Each row of a before or after table is a point. One or more steps were done to the points. Then noise was added and the rows were shuffled. The steps act on how far a point lies along the listed directions, d1 being the first. Name the steps. A step turns or swaps two directions, mirrors them in a line or flattens them onto one, adds a multiple of one to another, or multiplies one. Angles are multiples of 10 degrees, from the lower direction toward the higher: turns from -170 to 170, lines from 10 to 170 but not 90. Use the fewest steps. Two steps may share a direction if one is a turn and the other turns, adds or multiplies; they go together, in the order done. Otherwise the lowest direction goes first.
In the rows, zero is written as 128.

Directions:
(1): [ 89 137]
(2): [137 167]
Before (12 x 2):
[[158 108]
 [161  96]
 [ 90 149]
 [151  99]
 [104 157]
 [155 113]
 [138 106]
 [110 154]
 [111 161]
 [193 118]
 [120  98]
 [104 171]]
After:
[[167 140]
 [160 146]
 [111 101]
 [ 90 101]
 [173 142]
 [106  66]
 [ 96 109]
 [ 98 138]
 [157 142]
 [104 103]
 [105 124]
 [156 162]]
Steps: turn d1 and d2 by 100 degrees

Directions:
(1): [106 155  92]
(2): [172 144 113]
Before:
[[145 127 123]
 [131 129 109]
 [147 131 116]
 [119 119 137]
 [ 93 124 119]
 [136 120 130]
 [105 138 103]
 [ 95 128 124]
 [ 94 131 140]
 [ 87 142 104]
 [ 89 141 126]
 [168 154 116]
 [  7 134 123]
 [121 129 133]]
After, 14 rows:
[[125 166  96]
 [127 135 109]
 [128 124 135]
 [133 134 112]
 [137 126 123]
 [111 110 147]
 [ 84 110 145]
 [ 99 116 157]
 [106 103 144]
 [134 120 141]
 [ 60  70 209]
 [ 95 117 126]
 [118 117 160]
 [116 123 113]]
Steps: turn d1 and d2 by -60 degrees

Directions:
(1): [119  99  94 163]
(2): [154 127 161 167]
Before:
[[161 129 168 129]
 [144 171 175  91]
 [147 132 147 129]
 [135 152 169 117]
 [ 96 129  95 101]
 [110 113  79 106]
 [ 91 116 111 128]
 [107  95  57 130]]
After, 8 rows:
[[ 98 120  93 111]
 [ 88 130  77  88]
 [119 139 171 132]
 [181 148 187 139]
 [135 157 167 110]
 [157 155 168 109]
 [116  95  88 128]
 [130 108 107 127]]
Steps: swap d1 and d2

Directions:
(1): [ 99 181 122 151 105 141]
(2): [ 84 114 142 116 158 167]
(3): [139  99  96 159 107 167]
(4): [107 126  78 141 161 100]
Before (11 x 6):
[[158 144 135 119 133  72]
 [142 141 140 149 114 153]
 [157 171 165  96 126  71]
 [201  75 153  92 163  69]
 [101 123 138 124 124 179]
 [151  85 123 119 127 148]
 [160 129 128 122 114 130]
 [156 105 118 125 102 137]
 [ 96 141 121 123 129 137]
 [173  53 158  96 156 128]
 [123 132 119 174 127 158]]
After (11 x 6):
[[103 132 139 139 171 130]
 [113 131 137  89 162  98]
 [191 108  92 159  89 124]
 [128 108 126 133 163 127]
 [198 111 181 139  64 184]
 [169 117 211 103  98 156]
 [161 120 109 161  93 151]
 [112 137 113 117 132 105]
 [124 100 140 108 131 163]
 [142 105 122 124 131 155]
 [121 123 161  98 123 157]]
Steps: swap d1 and d4; turn d2 and d3 by -100 degrees
